Each row is a point. Each copy is the shape, with its points in the same order, stretched, turned, moved and blurred by noise. Say if it was mirrored as well.

Shape (6 x 2):
[[ 23  12]
 [ -3 -16]
 [ -6  -8]
 [  2 -51]
 [ 36  47]
 [-33 -21]]
Copy 1:
[[ 27  19]
 [ 14 -16]
 [ 11  -8]
 [ 31 -45]
 [ 30  55]
 [-13 -29]]
Copy 1 is: only turned
Copy 2:
[[-26   1]
 [ -2 -28]
 [ -2 -14]
 [ -6 -60]
 [-40  37]
 [ 31 -27]]
Copy 2 is: mirrored

Shape (9 x 3):
[[ -5  25 -10]
 [-24  27  27]
 [ 35 -26  12]
 [ 27  18  14]
 [-37  30 -33]
 [-32  -6 -21]
 [ 36   6  32]
 [-40 -46  -9]
 [-15 -15 -22]]
Copy 1, 9 rows:
[[-10  33 -14]
 [ 17  13 -27]
 [-17 -14  36]
 [  1  25  18]
 [-30  41 -48]
 [-36   9 -33]
 [ 14   8  34]
 [-43 -36 -31]
 [-44   6 -16]]
Copy 1 is: mirrored
Copy 2 (9 x 3):
[[-14  16 -10]
 [-41  15  17]
 [ 31 -18  32]
 [ 13  19  23]
 [-33   9 -43]
 [-25 -22 -24]
 [ 20  11  46]
 [-28 -60  -9]
 [ -4 -27 -19]]
Copy 2 is: only turned
Copy 3:
[[  9 -21 -10]
 [-14 -12  25]
 [ 21  50 -17]
 [ 31  13   6]
 [-16 -51 -26]
 [-28 -14 -32]
 [ 30  36  17]
 [-56  22 -41]
 [-15   1 -38]]
Copy 3 is: mirrored

Shape:
[[-30  48 -35]
 [ 12  -6 -18]
 [-20 -38   6]
 [-13 -10   3]
 [-17  -4  14]
 [ 14 -18  -7]]
Copy 1:
[[-42  50 -30]
 [ 24  21  -1]
 [ 10 -32  -7]
 [  1  -5   2]
 [-14 -11  10]
 [ 21   4   2]]
Copy 1 is: only turned
Copy 2, 6 rows:
[[-45  60  13]
 [ 11  13  18]
 [ -6 -34   7]
 [ -6  -4  -3]
 [-10  -4 -15]
 [ 18  -1  13]]
Copy 2 is: mirrored
Copy 3:
[[-11  51  16]
 [ 21  -8   1]
 [-15 -38 -18]
 [ -5 -11 -19]
 [ -8   0 -30]
 [ 15 -26  -8]]
Copy 3 is: mirrored
Copy 4 (6 x 3):
[[ 60  13 -26]
 [ -2 -19 -17]
 [  1 -34  36]
 [  7 -13  17]
 [  7  -6  24]
 [-14 -17  -7]]
Copy 4 is: mirrored

Shape, 8 rows:
[[ 20   8  40 -35]
 [  6  -5   9   0]
 [ -7  -7 -19  21]
 [ 19 -24 -13  24]
 [-12  -7  29  28]
 [ 23  28  14  -8]
 [-21  18 -24  28]
 [  2  27   4 -32]]
Copy 1:
[[ 15  43  12 -33]
 [ -1   5   1  -6]
 [-15 -14 -11  17]
 [  8 -32  -3   7]
 [-16   3  36   6]
 [ 17  36  -6   5]
 [-24   0 -18  35]
 [ -2  44 -20 -12]]
Copy 1 is: only turned
Copy 2 (8 x 4):
[[-30  60  21   2]
 [ -9  16  -3   8]
 [ 10 -16 -18   2]
 [ -4 -11 -36  22]
 [  4   4  20  34]
 [  5  49  -6  -1]
 [ 37 -10  -8  -7]
 [ -5  46   8 -24]]
Copy 2 is: mirrored
Copy 3 (8 x 4):
[[ 27   9  37 -36]
 [ 19  -1   7  -7]
 [  3  -3 -15  16]
 [ 34  -3 -19  10]
 [ 17 -25  23  18]
 [ 19  27  24  -5]
 [-15   5  -9  28]
 [ -7  25  19 -24]]
Copy 3 is: only turned
Copy 4 (8 x 4):
[[ 24 -22  57 -15]
 [  3 -11  10  -1]
 [-14   7 -25   6]
 [ 11 -14 -29   9]
 [-25 -20  16  31]
 [ 29  10  32   7]
 [-25  33 -19  18]
 [ 11  16  35 -23]]
Copy 4 is: only turned

Shape (9 x 4):
[[-35  10  19  13]
 [-36   0  -1  26]
 [ 22 -11   7  10]
 [-33  -9  -8 -44]
 [ 38  22 -32 -30]
 [-26  41 -10 -44]
 [  1   2   1 -36]
 [ 19 -51 -25   3]
 [ 28  -2   5   2]]
Copy 1 (9 x 4):
[[-39   6  -6   5]
 [-33  -4 -25  13]
 [ 13 -17  13   1]
 [-18   4 -26 -60]
 [ 57  27  -6 -25]
 [-15  55 -16 -46]
 [  3  13   2 -43]
 [ 36 -45 -21 -15]
 [ 18  -4  18   1]]
Copy 1 is: only turned
Copy 2 (9 x 4):
[[-27  20  30  20]
 [-29  30  30  -3]
 [ 17  -3  11 -11]
 [-51 -11 -26   4]
 [ 28   7 -49  -5]
 [-38  19 -42  34]
 [-15 -14 -23   7]
 [  6 -12   3 -57]
 [ 22  -6   0  -4]]
Copy 2 is: mirrored

Shape (10 x 6):
[[-10  22   6  -5   9  17]
 [-37  -5  25  18  42  30]
 [ -3  -2  11   9  23 -13]
 [ 26 -33  29  23   8 -21]
 [ 25  -2  10  12  14   8]
 [ 25  -6 -16  -2  27  11]
 [-26 -33 -25  -4 -30  36]
 [-42  11 -27  -7  16  40]
 [ 15 -31 -28 -16 -27 -13]
 [ -1  13  11 -27  34  18]]
Copy 1 (10 x 6):
[[ -1  33  19   4  15  12]
 [-40  11  38  17  54  10]
 [ -4  -5  11   7  22 -21]
 [ 13 -43  19  23   7 -18]
 [ 24   0  10  25  18   2]
 [ 24   0 -15  10  36  11]
 [-42  -8 -21  10 -16  48]
 [-42  42 -15   6  30  29]
 [  3 -30 -34 -11 -21  17]
 [ 16  22  17 -15  38  15]]
Copy 1 is: only turned
Copy 2, 10 rows:
[[ -8  27   3  -8   7  22]
 [-15  15  30  18  54  33]
 [  1  12  12   8  17 -11]
 [ 35 -22  27  20  10 -17]
 [ 25   0  -1   2  13   9]
 [ 12  -2 -23 -14  26   2]
 [-44 -47  -2 -13  -2  33]
 [-50  11 -12 -12  28  42]
 [-15 -41  -7 -23 -19 -20]
 [  8  33   6 -29  34  12]]
Copy 2 is: only turned
Copy 3, 10 rows:
[[  2  21 -15 -23 -13  -2]
 [ -1  -1 -15 -18 -21 -60]
 [ 13   3  -1  -5  19 -17]
 [ 33 -29  30  11  19 -12]
 [ 35  -5  -4  -9  -4  -1]
 [ 35 -14 -30 -21  10   6]
 [-38 -38 -30   2 -31  20]
 [-26   9 -58 -21 -23 -12]
 [-10 -35 -12   1  22  44]
 [ 12  12 -17 -53   2 -12]]
Copy 3 is: mirrored

Shape, 12 rows:
[[-13 -23  57 -13   4   5 -16  34]
 [-37  18 -15 -24  28 -28 -31 -24]
 [-41  -8   5   9 -17  17   2  32]
 [ 28  19  44  18 -16   1  -5 -39]
 [ 30 -17   3   5 -30 -15  34 -24]
 [ 22   8 -14  22  23 -36  16 -16]
 [-34  17 -18  21 -24  19   8 -28]
 [ 20  -7 -19  18   4  17 -18  10]
 [ 22 -24   5   4  36 -11   8 -14]
 [ 17  24  39 -13  13  -2  19 -24]
 [-26 -20  34  43  40  20   2  18]
 [ 12 -28  -2 -18 -28 -28  37  14]]
Copy 1:
[[ -3   3  55  -2 -21  22 -27  32]
 [-22  23  -4 -16  42  -1 -32 -34]
 [-40  34   6  11 -34  33  -2  25]
 [ 22 -13  27  49 -35 -26  -1 -26]
 [ 32   4  16  13 -25 -23  57 -18]
 [ 15   7  -5  22  27 -33  20  -2]
 [-35  28 -20  30 -23  20  16 -30]
 [ 19   3 -23  32  -2  17  -1   7]
 [  8 -15  10  19  31  -1  19  -4]
 [ -3 -27  16   8 -19 -35 -10 -18]
 [-37 -19  36  50   5  24  -5  32]
 [ 19  19   8 -19 -18 -13  47  12]]
Copy 1 is: mirrored
Copy 2:
[[ -2 -18  37 -21  19 -27   6  31]
 [-33  46   8 -10  13 -12 -29 -41]
 [  4  27   7   0   9 -10  23  30]
 [ 11 -26  51  15 -34  20  -4 -29]
 [ 19 -31  -1  11 -30   5  34 -47]
 [-38 -14  -1  36 -16  -8  10 -42]
 [ 12  40  11  22 -13  28  18 -21]
 [  1 -11 -13  32   4   9 -12   7]
 [-22 -35   7  20  21   1  10 -29]
 [-24 -25  37 -14 -20  22  11 -28]
 [-27 -10  40  39  43  -2  29  33]
 [  7 -20 -21 -15 -20 -24  41 -27]]
Copy 2 is: mirrored
Copy 3 (12 x 8):
[[ 19 -11  52 -25  13 -17 -42   3]
 [-52 -27  -1   5  10  -6  -7  34]
 [ -8  26  10 -23   5 -21 -22 -29]
 [ 14  -4  40  50 -24   8  15   1]
 [ 22 -13  -7  12 -55  -6  34  -5]
 [  3 -24 -27  37  -6 -18  27  25]
 [-36  20  -1  12 -16   3  24 -35]
 [ 15   8 -25  24  10  13 -14  -8]
 [ 27 -41 -11  17  17 -10  11  12]
 [ 17 -13  44  14 -10   1  29  30]
 [ 13  -5  39   0  60 -30  -9 -30]
 [ 27  -9  -9 -23 -49 -26   6   7]]
Copy 3 is: mirrored

Shape, 13 rows:
[[-14  -1 -21 -11   3 -44 -40  31]
 [ 41   2 -17   2  29  15 -21   6]
 [ -8  21   4 -10   0   4 -12  -6]
 [-18 -38  20  20 -29   8 -40  32]
 [-17 -45 -31  34 -19  -9 -31 -24]
 [ 31   3  16  -9 -34  20  13   6]
 [ 12   1 -26 -36 -19 -36  36 -17]
 [-31  23  23  35 -16 -52 -17 -30]
 [ 22   6 -37   1  -5  -3 -17 -39]
 [ 46 -16 -17  37 -43  12  35 -17]
 [ 28 -11  29 -22  23 -50  19  10]
 [  4  -2 -13  18  28  10 -43  21]
 [ 44  21  23 -31 -21  -9  -1  -6]]
Copy 1 (13 x 8):
[[ -9   0 -20   9  -2 -44 -33 -32]
 [  7 -19 -42 -21  27  -3 -11  32]
 [  1   7 -24  23  -9  -4  11  18]
 [ 38  -8  38   9 -19   6 -41 -22]
 [ 41  11   8 -37  -1   7  21 -43]
 [ 16 -29   0   9 -42 -13  13  49]
 [-35 -22 -28 -19 -39 -43  58   6]
 [ 24  19  14  39  18 -36  45 -22]
 [ 20  -3 -54 -22   2 -15  42   7]
 [ 42 -15  12 -44 -26 -25  53  46]
 [-43 -52   6  17  16 -42  21  10]
 [ 10   8 -17  -7  29   0 -35   4]
 [  2 -47 -30  33 -30 -25  26  39]]
Copy 1 is: mirrored
Copy 2:
[[ 13  51 -29  -6 -24  -2   0  13]
 [ 31  18  11 -12  -7 -17  28 -33]
 [  0  21  24  -3  21  -7   2  10]
 [ -4   9  -1  37 -46  23 -20 -14]
 [  8  -1 -49   9  -8 -23 -35 -27]
 [ 10 -27  33  -2  -8  12  23  12]
 [-11 -12 -16 -50  17 -18  25  32]
 [-13  23 -15  35  22 -60 -17  28]
 [ 33  -1  -9 -22  24 -36  -3  -1]
 [ 15 -55 -19   6  10 -15  26  -6]
 [-19  16  -2 -31 -34 -44  40   5]
 [ 20  39   5  20  -8  -5   9 -39]
 [ 17  -6  36 -18 -16 -21  17  40]]
Copy 2 is: mirrored

Shape (14 x 9):
[[  3   3  -7   8  -6  -4   1   2  -8]
 [  7   4  -5 -28 -10  -8 -20 -17   9]
 [  3   7 -13 -15  -6  11  11 -20 -11]
 [ 13  13  -8   4   3   5  -1 -13 -13]
 [ 13 -18 -11   9  -9   1  10  -2  -9]
 [ -2 -30 -10   6   3   5  -5 -18  -7]
 [  0   8  60   9   2  17   2   5  -8]
 [  4   1 -10   1  -1  17  -1  -9  -9]
 [  9  -4  -1   7  28   2   6  21   0]
 [-21  12  22  10  -8  16   8 -16  -4]
 [  6  10 -11   9 -10  14   4  -6  14]
 [  9   1  -5  -4  12 -21   2  -8  25]
 [-43 -28  11  -7  -9  15   4 -15  -4]
 [ -7  10  -3  -7  -3 -23 -16  -9  24]]
Copy 1:
[[  6   3  -3   7  -3   2  -9  -1  -5]
 [ -4  -2   7 -39  -8  -6 -12  18  16]
 [-10   1   3  -9 -24   5  21  -6   9]
 [ -2   2   0  -5  -9  11  -6 -13 -10]
 [  4 -13  -7  15 -16  -9  -2 -11  -4]
 [-20 -18   7  10 -19  -4 -13 -17  11]
 [ 43   9  50  15  11  34  -2 -16  19]
 [ -3  -9  -2   1 -15  14   3  -6   6]
 [  6 -19   0   6  27   9  10 -22  -5]
 [ 11  25  24  13 -14  27  -3 -13  27]
 [ 14   2 -23  -9 -11  10   0  -4  13]
 [  7   1  -5 -31  10 -15  -6 -16   9]
 [-18   1  37  25 -22   6  -3  -2  51]
 [  2  17   0 -33   7 -11 -25   9  18]]
Copy 1 is: only turned
Copy 2 (14 x 9):
[[ 13  -3  -9   5  -6   1   2  -2   7]
 [ 15   3 -13 -10  27   5 -13  21  -2]
 [ 26  -4 -12   6  19   9  -3 -16   5]
 [ 18   4   0   7   3   3 -13  -7   8]
 [ 13 -14 -22  16  -4  -9   3  -8  15]
 [ -7  -9 -21  27  12  -5  -3 -10   5]
 [ 41   7  22  38   1 -25  29   4 -11]
 [ 15  -8  -8  18   9  11  -4  -7   8]
 [  4 -27  12   8 -13  -8  -6  -3  -1]
 [ 23  14   7  21  14   0  28 -13   3]
 [ 18  -9   1   3  12  10   7   7  24]
 [  1 -12   4 -12  16 -13  -6  13  13]
 [ -1  -1 -17  32  28   0  37 -14 -16]
 [ -1   5  -1 -18  17   2   0  25   3]]
Copy 2 is: mirrored
